Each row is a point. Examples show where two turns around zero, p and q, send a point. Where does a point land after both, in the order given? Backwards means that the second turn is done in reverse. Each puzzle has new turns, and all numbers are rounded.
In the rows, zero is written as 100.

Turn p:
79  91 => 78  105
92  163 => 131  155
110  51 => 79  55
119  95 => 112  85
Turn q:
108  143 => 141  86
64  59 => 65  141
128  98 => 94  73
Where do these land?
q, then p backwards: 57  92 => 73  134
p, then q: 105  71 => 76  117
p, then q: 138  137 => 100  47

Turn p:
120  94  80  96 => 95  75  91  90
67  91  113  82 => 77  124  109  121
70  111  101  66 => 64  124  117  96
141  101  121  116 => 138  73  115  101
135  124  99  103 => 121  80  113  72
66  80  86  137 => 106  125  54  120
Turn q:
65  106  103  113 => 91  66  113  94
87  93  80  78 => 124  90  89  83
95  120  98  81 => 93  99  86  77
140  69  112  93 => 119  145  111  116
86  119  111  137 => 66  77  110  118
154  71  78  96 => 133  142  80  132
72  121  118  100 => 76  80  112  79
Where do these land?
q, then p backwards: 94  105  120  116 => 98  96  106  74
q, then p: 120  94  86  24 => 71  66  131  41
p, then q: 93  132  93  122 => 97  119  70  81
q, then p: 107  82  121  123 => 129  118  108  110
p, then q: 103  100  89  132 => 113  110  72  111
p, then q backwards: 82  86  90  84 => 111  121  108  115

Turn p:
95  122  62  98  112  124  92  150 => 110  80  105  102  167  111  91  93
74  103  109  71  122  104  100  74 => 80  124  103  97  92  91  102  60
113  55  101  99  110  103  91  77 => 101  84  88  127  62  109  100  83
88  131  99  115  114  83  73  94 => 75  125  85  96  115  106  74  112
98  73  141  119  101  130  100  154 => 96  46  140  72  95  134  94  104
97  130  67  104  106  103  102  98 => 101  120  90  113  137  99  105  104
88  117  99  91  93  72  108  129 => 105  102  118  86  119  71  81  113
128  77  114  123  99  85  123  46 => 108  125  95  128  42  110  120  119
105  81  84  96  24  99  127  89 => 118  75  84  98  86  55  154  129
116  112  123  84  119  98  85  90 => 107  119  91  82  86  115  81  84
Turn q:
89  127  114  114  117  111  108  89 => 86  109  106  75  101  123  108  82
76  84  123  119  112  91  108  93 => 89  89  117  109  127  126  98  93
89  97  122  82  72  112  121  110 => 113  105  117  106  117  85  137  98
88  101  120  72  134  101  110  83 => 119  114  128  84  104  132  98  115
161  109  38  146  76  91  58  83 => 68  67  53  90  52  48  47  87
156  80  96  86  111  123  69  110 => 117  124  113  118  61  70  61  93
85  94  115  72  96  72  113  110 => 110  109  106  105  128  102  113  134
80  100  76  120  135  102  128  95 => 115  88  76  87  112  141  90  81
83  96  67  111  119  108  71  88 => 93  80  83  109  66  128  87  102
81  123  112  104  62  75  106  143 => 73  118  75  113  131  80  140  113
111  90  116  74  67  113  106  95 => 116  98  126  103  98  68  121  105
Where do these land?
q, then p backwards: 109  88  119  140  75  115  75  110 => 54  71  86  90  118  95  98  87
p, then q: 105  112  146  128  105  117  76  102 => 122  110  111  120  70  103  144  99
q, then p: 118  74  117  124  124  107  76  109 => 60  104  74  88  93  121  95  114
p, then q backwards: 60  123  100  93  104  80  130  117 => 126  102  151  95  82  88  104  97
p, then q: 105  105  78  70  90  71  79  88 => 86  86  70  89  90  94  75  128
p, then q backwards: 81  97  87  71  86  74  142  110 => 134  86  125  81  61  112  110  102
p, then q: 90  97  119  61  110  100  128  126 => 96  106  147  82  111  89  86  123
q, then p: 121  90  111  116  95  143  69  81 => 73  101  81  79  60  83  116  121
q, then p backwards: 48  99  73  75  105  80  134  92 => 141  112  87  127  69  141  97  118
q, then p: 133  104  94  135  102  103  108  56 => 85  93  69  98  67  75  86  66
q, then p backwards: 132  111  55  86  105  111  82  110 => 129  89  113  83  86  66  81  72
